Rows are points. The window is the flat piece filled in between its corners: a triangle in 3 columns, a solid with four corners in 4, and so on. A path goes straight from each point to the next, and from the last back to the first. After which points does the path pass through the window?
In the rows, 128 means zero.

Window:
[[ 71 124 173  84]
 [132 101 122 117]
 [172 153 145 160]
 [160 145  91 183]]
Path:
(1): [121 125 116  85]
(2): [ 78 119 145  63]
(3): [ 66  96 163 106]
(4): [118 134 155 143]
(5): [129 168 126 105]
(6): [143 142 152  83]
(7): [116 120 179 117]
(8): [113 135 156 165]
(9): [150 154 121 100]
(10): [156 153 145 128]
(11): [141 128 159 149]
(12): [108 102 159 130]
Through the window after points: 12

Window (6 x 6):
[[ 88 116 118 104 132 135]
 [136 119  95 107 177 142]
 [ 78 128  92 208  92 132]
 [163 165 151  93 164 132]
 [166  82 179 142 160 119]
 [168  79 162 141  96 129]]
Path:
(1): [139  89 150 143 121 185]
(2): [151 104 130 129 125 105]
(3): [137 106  81 106 160  98]
(4): [136 128 132 123 172 186]
(5): [155 122 152 136 147 161]
(6): [150 122 153 112 150  86]
(7): [ 94  99 109 122 124 107]
(8): [ 89 103 126 135 128 166]
Through the window after points: 1, 3, 5

Window (8 x 8):
[[160 142 106  84  58 202 148  81]
 [ 81  84 107 115 149  87 105 126]
 [142 128 128 138 168  95 128 161]
 [201 125 157  93  58 153  96 111]
 [148 184 202 119 122 150 115 120]
 [118  79 117 168 168 118  83 135]
 [124 180 116 122 136 126  86 134]
 [113  97  98  98 200 118  93 124]]
Path:
(1): [127 113 132 122 114 158 100 142]
(2): [163 138 115 133 141 125 133  59]
(3): [114 125 102 136 172  83 118  99]
(4): [ 75  97 121 128 163 145  89 177]
(5): [123 122 144 124 140 140 102 141]
(6): [148 131 138 157 138  88 104  78]
(7): [143 161 141 126 150 104 102  87]
(8): [106 124 156 110 112 158 116 187]
(9): [138 123 115  95  92 169 120 128]
(10): [150 130 117 107 113 145 127  74]
(11): [148 147 117 123 129 133 121  97]
(12): [129 115 121 114 118 150 111 157]
Through the window after points: 1, 5, 7, 9, 11

Window, 9 rows:
[[127 128 169  96 148 168 135  99 111]
 [174 153 202 144 126 130 140 169 107]
 [126  88  80 130 156  73 172 162 150]
 [ 98 158  99 161 108 109 146 159 118]
 [150 139 126  78  78 101  72 112 156]
 [ 87 104 110 121 167 127  91 100 165]
 [ 89 141 209 119 102  99 184 122 130]
 [103  85 122 129 103 113 132  86 159]
 [105 194 156 159 102 115 127  40 122]]
Path:
(1): [ 96 141 135 134 118 122 163  97 166]
(2): [ 86 125 136 119 111  88 129  94 124]
(3): [128 104 173 118 116 110 107 109  68]
(4): [124 139 155 118 124 124 149 111 158]
(5): [118 161 133 133 129 116 169 147 157]
(6): [ 97 156 145 159 109 106  92 132  59]
(7): [101  79 137 117 126  70 127 129  92]
(8): [123 123 112 133 110 133 150  97 197]
(9): [ 94 122 111 113 152 152 116 104 190]
(10): [ 99 106 124 129 155 104  99 109 134]
(11): [119 117 146 144 114  92 132 119  86]
(12): [137 145 133 114 106 133 173 142 189]
(13): [122 116 107 127 139 107 147 136 171]
(14): [116  96 110 115 140  79 123 130 108]
(15): [ 96 137 171 140 113  78 118  82  99]
(16): [118 180 155 133 106 146 159  84 153]
Through the window after points: 7, 9, 13, 15

Window:
[[140 164 182 101 118 139 197 121  93  91 108]
 [146 121 117  92 131 176 101 109 155 176 131]
 [ 55 113 142  96 229  93  76  82 135 116 120]
 [119 117 115 168 137 177  90 152 183 166 153]
 [129  98 163  91 108 118 198 172  73 123 117]
 [116  93 166 119 132  95  97  89 152 115 155]
 [ 72  83 161 144 101 155  89  66 103 133 132]
 [139 115  68 125 140 163  64 138 160 118 132]
 [100 148  72 131 107 108  81 163 175 175 128]
 [142 112 141 117 110 155 240  79 102 107 148]
 [185 143  85 165 148 114 120 142 142 171 115]]
Path:
(1): [123 117 151 123 118 121 157 128 134 120 101]
(2): [ 94 113 129 116 133 124 110 120 148 135  90]
(3): [111 142 117 121 143 120 109 129 135 141 151]
(4): [119 133 129 140 120 127 115 118 116 155 165]
(5): [113 105 110 136 123 136  99 118 149 144  92]
(6): [122 100 102 119 129 140 129 115 174 133  79]
(7): [117 145 142 126 138 158  95 137  82 152 197]
(8): [135 116 112 137 139 128  87 111 130 164 191]
(9): [113  91 113 137 124 139 116 112 164 138  90]
(10): [113 110 125 123 118 124 134 143 141 144 107]
(11): [130 136 127 106 121 111 123 140 107 137 174]
(12): [129 172 134 107 150 141 130 106  76 174 183]
Through the window after points: 2, 4, 10

Window:
[[130 149 148  98 142 101 143  82 148 109 107 149]
 [138  69 149 145  80 134 119 140  54 118 143 113]
 [143 118 141  96 137  73 120 136 161 166 143 144]
 [125 139 161 123 130 117  33 133 108 159 112 112]
 [155  63 147 110 152 202 167 119 107 117 185 137]
 [126  91  79  96 110 157 152  93 159  55 201 156]
 [146  99 166 114  85 191 149 156 140 128 143 150]
 [ 73 122 128 112 158 112 147 133 173 117 131 127]
 [147 148 136 119 159  76  54 188  98 149  55 142]
 [136 151 147 189 154  69  57 144 130 161  85 159]
 [119 149  75 116 110 152 169 104 108 116 190 133]
 [109 113  97 108 140 108 111 101 158 166  83 159]]
Path:
(1): [140 126 139 133 136 121 114 132 133 144  97 115]
(2): [161  98 119 158 125 140 140 135 147 114 123  87]
(3): [ 88 104 139  96 138 134 109 135 112 140 157 166]
(4): [ 80 117 156 121 148 118  95 144  84 155 131 194]
(5): [159 128 123 152 124 109 112 126 169 118 115 103]
(6): [166  89 119 140  95 166 166 126 154  95 135  82]
(7): [112 122 119 104 132 110 140 119 115 126 146 177]
(8): [100 120 128 109 117 104 128 132  70 148 183 191]
(9): [149 117  98 126 120 161 144 104 161 108 118  89]
(10): [154 105 116 133 124 128 135 105 141 120 136  90]
(11): [ 91 126 143 118 129 124 116 126 136 149 150 197]
(12): [112 112 152 129 135 110 108 143 109 153 126 161]
Through the window after points: 4, 8

Window:
[[ 93  98 163  87 145 170 163 105 105 149 172  68 132 130]
 [122 123 123  84  92  88 129 110 145  97 137 151 131  83]
 [134 115 120  78 130 138 127 146  91  87 104 149 121 113]
 [102 164 101 148 128 140 147 110 146  54 109 116 135  89]
 [155  65 163 116 127 111 141  83 139 176  84 149  55 145]
 [132 122 125  70 166 129 123 148 159 124 214  89 108 167]
 [ 86 119 126  99 188 140 142 158 146 137 193 108  92  89]
 [122 127 143 103 153 110  74  95 148 182 111 151 102 133]
 [124 106 136  76  91 158 127  90 165 177  73 190  59 144]
 [ 80 142 102 110 131 115 147 167 101 125 196  94 115 140]
 [ 72 153 189 105 163 134 178 167 139 114 152  76 127 124]
 [ 92 152 132  97 141 132 173 103  95  63 154 175 119 124]
 [165 116 179 156 101 152 116 112 149 162 113 159 110 102]
 [129  74 142 128 127 134 147 108 157 163  79 187 139 136]]
Path:
(1): [165 136 146 124 136 136 161 131 153 175 110 167 138 139]
(2): [124 149 108  84 145  98 198 127 129 182 126 113 135 103]
(3): [113 104 150 120 127 149 106 123 145 119 137 131  95 126]
(4): [101  59 154 115 103 125 120 106 134  98 143 130 111 158]
(5): [136 125 138  93 146 131 144 124 122 141 114 138  97 118]
(6): [125 144 143  88 148 138 154 126 134 132 122 121 115 120]
(7): [ 68  93 162 130 125 117 131 147 131 121 160 120 121 131]
(8): [101  84 155 118 111 143 112 100 137 126 119 143  92 105]
Through the window after points: 4, 6, 8
